Each row is a point. Each copy is the shape, with its points in the same order, turned, moved and blurred by noise. Some copies are also mirrored. Which?

Shape (8 x 3):
[[ 0.1 -5.4  1.2]
 [ 4.4  0.2  0.9]
 [-5.3  0.5  1.9]
 [-0.2 -4.7 -1.1]
 [ 6.6 -0.7  2.7]
 [-0.5 -3.8 -2.8]
 [-2.3  0.8  3.8]
 [ 4.3 -2.1  3.2]]
Copy 1 (8 x 3):
[[ 0.0  3.9  4.0]
 [ 3.8 -1.4  1.0]
 [-3.8  3.0 -3.0]
 [-1.3  2.0  4.3]
 [ 6.7 -0.2  1.5]
 [-2.5  0.4  4.1]
 [-0.3  3.3 -3.2]
 [ 4.6  1.9  1.9]]
Copy 1 is: only turned
Copy 2, 8 rows:
[[-2.9 -2.4 -2.8]
 [ 0.6  4.3 -2.5]
 [ 0.9 -2.6  4.5]
 [-4.0 -1.0 -1.5]
 [ 1.5  4.2 -5.5]
 [-5.2  0.2 -0.4]
 [ 2.6 -1.9  1.5]
 [ 0.9  1.5 -4.6]]
Copy 2 is: only turned
Copy 3:
[[-2.8  0.9  4.1]
 [ 3.4  0.0  0.8]
 [-3.0  6.2 -2.1]
 [-3.3 -0.5  2.2]
 [ 5.4 -0.7  2.7]
 [-3.6 -2.2  0.1]
 [ 0.5  5.3 -1.2]
 [ 3.8  1.0  3.3]]
Copy 3 is: only turned
Copy 4 (8 x 3):
[[-2.6  0.7  3.9]
 [ 3.9 -1.2  2.9]
 [-3.2 -0.6 -4.0]
 [-1.3  2.6  2.4]
 [ 4.2 -3.7  4.8]
 [-0.8  3.8  2.2]
 [-1.5 -2.8 -2.3]
 [ 1.4 -3.1  4.6]]
Copy 4 is: mirrored

Shape:
[[-5.2  3.0  0.4  0.0]
 [ 4.0 -5.0 -1.4  4.7]
 [ 0.1  1.2  0.4  0.7]
 [ 3.3 -2.1 -2.4 -2.9]
 [ 4.4  2.7  0.8  1.3]
 [-4.0  3.1  1.0 -1.2]
 [ 4.7 -3.7 -1.3  1.0]
 [-0.9  1.3 -3.6  0.8]
 [-6.9 -0.6  4.1 -0.1]
 [-0.8 -0.7 -3.0  2.6]]
Copy 1 (10 x 4):
[[-1.1  0.0 -0.5 -3.6]
 [ 3.1  2.3 -3.2  8.6]
 [ 0.6 -0.5 -3.4  0.3]
 [-3.1 -1.9 -2.7  6.5]
 [ 2.1 -2.5 -6.4  2.3]
 [-0.9 -0.6 -0.3 -2.6]
 [ 1.1 -0.8 -3.6  7.6]
 [-2.9  1.9 -3.8  0.7]
 [ 1.1 -0.3  4.6 -2.3]
 [-0.4  3.0 -2.5  2.2]]
Copy 1 is: only turned
Copy 2, 10 rows:
[[-2.9  2.4  1.5 -1.8]
 [ 9.6 -0.8  0.1  3.5]
 [ 0.5 -1.0  1.8  1.2]
 [ 1.8 -4.4 -3.9  2.6]
 [ 2.1 -5.0  3.5  1.1]
 [-3.5  1.0  1.7 -1.1]
 [ 6.5 -2.8 -0.3  3.8]
 [ 1.6 -1.4 -0.7 -2.6]
 [-3.2  5.6  1.7  2.2]
 [ 3.7  0.6 -0.5 -1.2]]
Copy 2 is: only turned
Copy 3 (10 x 4):
[[ 6.0  0.2  2.2 -1.9]
 [-3.4  2.3 -3.4  4.8]
 [ 2.3 -0.8 -1.5 -0.4]
 [-2.9  1.3 -3.4 -3.4]
 [ 1.3 -3.0 -5.1  0.2]
 [ 5.2 -1.0  1.6 -2.9]
 [-3.9  1.1 -4.0  1.2]
 [ 3.1  2.9 -2.5 -1.3]
 [ 3.8 -1.1  6.7 -0.4]
 [ 2.1  3.5 -1.7  0.9]]
Copy 3 is: only turned

Shape (9 x 4):
[[-3.9 -2.2  2.9  0.6]
 [ 3.3 -1.0  1.9  4.2]
 [-1.6 -0.6 -1.8 -4.6]
 [ 8.2  7.5 -1.2 -2.0]
 [ 0.8  3.6 -1.5 -0.9]
 [-0.8 -2.0  2.6  0.4]
 [-1.6 -1.4 -1.5 -3.6]
 [-0.1 -2.4  0.8 -3.8]
 [ 4.5  1.9 -2.5  0.7]]
Copy 1 (9 x 4):
[[ 3.9  3.8 -4.2  2.5]
 [-1.4  2.7 -2.2 -4.2]
 [ 2.2 -3.1 -1.6  4.8]
 [-6.7 -2.0  5.9 -1.3]
 [-0.3 -0.6  3.0  0.6]
 [ 1.4  2.6 -3.4  0.6]
 [ 2.4 -2.8 -2.2  3.8]
 [ 0.2 -1.1 -3.2  2.9]
 [-1.3 -2.2  1.6 -2.3]]
Copy 1 is: mirrored
Copy 2, 9 rows:
[[-3.7  2.6 -3.0  2.4]
 [ 2.0  0.2 -5.1 -2.7]
 [-1.2 -1.3  3.1  3.8]
 [ 4.5 -3.2  5.3 -7.2]
 [ 1.6  1.0  2.9 -1.2]
 [-2.0  0.4 -3.0  0.9]
 [-1.3 -1.0  1.6  4.1]
 [-2.3 -2.6 -0.1  2.7]
 [ 4.6 -1.8  0.3 -1.9]]
Copy 2 is: mirrored
Copy 3, 9 rows:
[[ 3.7  3.7 -0.2  3.2]
 [ 4.2 -1.8  1.7 -2.2]
 [-1.4  4.8 -3.5 -0.5]
 [-4.1 -7.1 -5.1 -4.5]
 [-2.9 -0.7 -1.2 -0.7]
 [ 3.7  2.5 -0.7  0.8]
 [-0.4  5.2 -2.5 -0.8]
 [ 1.9  4.2 -3.8 -1.2]
 [-1.2 -1.8 -0.5 -3.8]]
Copy 3 is: only turned
Copy 4 (9 x 4):
[[ 5.0 -2.7  0.1 -0.6]
 [-0.2 -2.2  3.5  6.2]
 [ 0.9  3.4 -0.5 -2.0]
 [-7.7  3.6  8.4  2.2]
 [-3.1  0.3  2.7 -0.5]
 [ 3.5 -1.0  1.9  1.7]
 [ 0.9  2.9 -1.0 -1.7]
 [ 2.7  3.3  1.2 -0.5]
 [-4.2  1.5  2.7  3.9]]
Copy 4 is: only turned

Shape, 10 rows:
[[ 3.4 -1.0  4.9  0.4 -2.4 -1.3]
 [-3.1  1.6 -1.1 -4.2  6.2  2.4]
 [-1.4 -4.3 -3.4 -2.5 -0.7 -3.2]
 [ 3.5 -5.8 -1.1 -1.9 -0.1  0.6]
 [-2.9 -0.1 -0.8  3.7 -2.5 -2.2]
 [-3.6 -1.3 -1.6 -1.2  5.9 -3.7]
 [ 2.9  0.7 -2.9 -3.4 -1.8 -1.8]
 [ 3.1 -3.0  3.1  1.8  5.3  0.0]
 [ 1.1  1.1 -0.3 -2.7  5.2 -3.5]
 [-1.5 -1.7 -0.1 -2.7  0.7  2.8]]
Copy 1, 10 rows:
[[-4.2 -3.5 -2.4  0.4 -2.6 -0.4]
 [ 5.5  2.2  0.1  3.6  2.5 -5.3]
 [ 1.1  0.0  3.5 -4.5  1.3 -0.2]
 [-0.6 -3.1  3.6  0.9  1.5  2.6]
 [-0.2  3.2 -2.9 -4.1 -2.2  1.0]
 [ 5.4  0.3 -1.5 -3.0  4.0 -3.3]
 [ 1.9 -2.0  3.5 -1.0 -4.3 -1.4]
 [ 1.2 -4.2 -4.0  2.7  2.9  1.2]
 [ 4.9 -3.3 -1.2 -0.6  0.3 -4.2]
 [ 0.2  1.9  1.8  2.3  1.1 -1.6]]
Copy 1 is: only turned
Copy 2 (10 x 6):
[[ 2.3  1.3 -1.3  4.4 -2.3  1.5]
 [-6.6 -7.3  2.9  2.0 -2.0 -0.9]
 [-0.3 -3.6  0.8 -3.3  0.2  5.4]
 [ 1.9 -4.4 -3.9  1.3 -2.0  6.1]
 [-3.1  2.6 -1.4 -1.9  0.6  3.4]
 [-4.9 -3.8  4.0 -1.8 -4.2  4.5]
 [ 1.3 -4.0  0.4  2.9  2.6  5.1]
 [-2.8 -2.0 -1.1  4.2 -8.0  2.9]
 [-2.5 -3.7  4.5  4.3 -3.1  4.8]
 [-1.4 -5.7 -1.1  0.1 -1.3  0.0]]
Copy 2 is: mirrored
Copy 3, 10 rows:
[[ 3.5 -0.7  0.5  1.5  4.3 -3.5]
 [-4.8  2.0 -0.9 -2.2 -6.9 -3.9]
 [ 1.4  3.6  5.1 -1.2 -2.0  0.7]
 [ 4.4  4.9  2.0 -2.8 -0.4 -2.8]
 [-1.5  1.3  0.9  3.5  1.2  3.9]
 [-1.0  1.8  2.0  2.4 -7.7 -0.1]
 [ 2.8 -0.8  1.3 -4.1 -0.8  1.0]
 [ 3.6  2.8 -2.1  3.7 -2.5 -5.4]
 [ 1.9 -1.8 -0.5  0.5 -5.8 -1.9]
 [-2.0  2.7  1.3 -2.4 -1.1 -2.3]]
Copy 3 is: mirrored
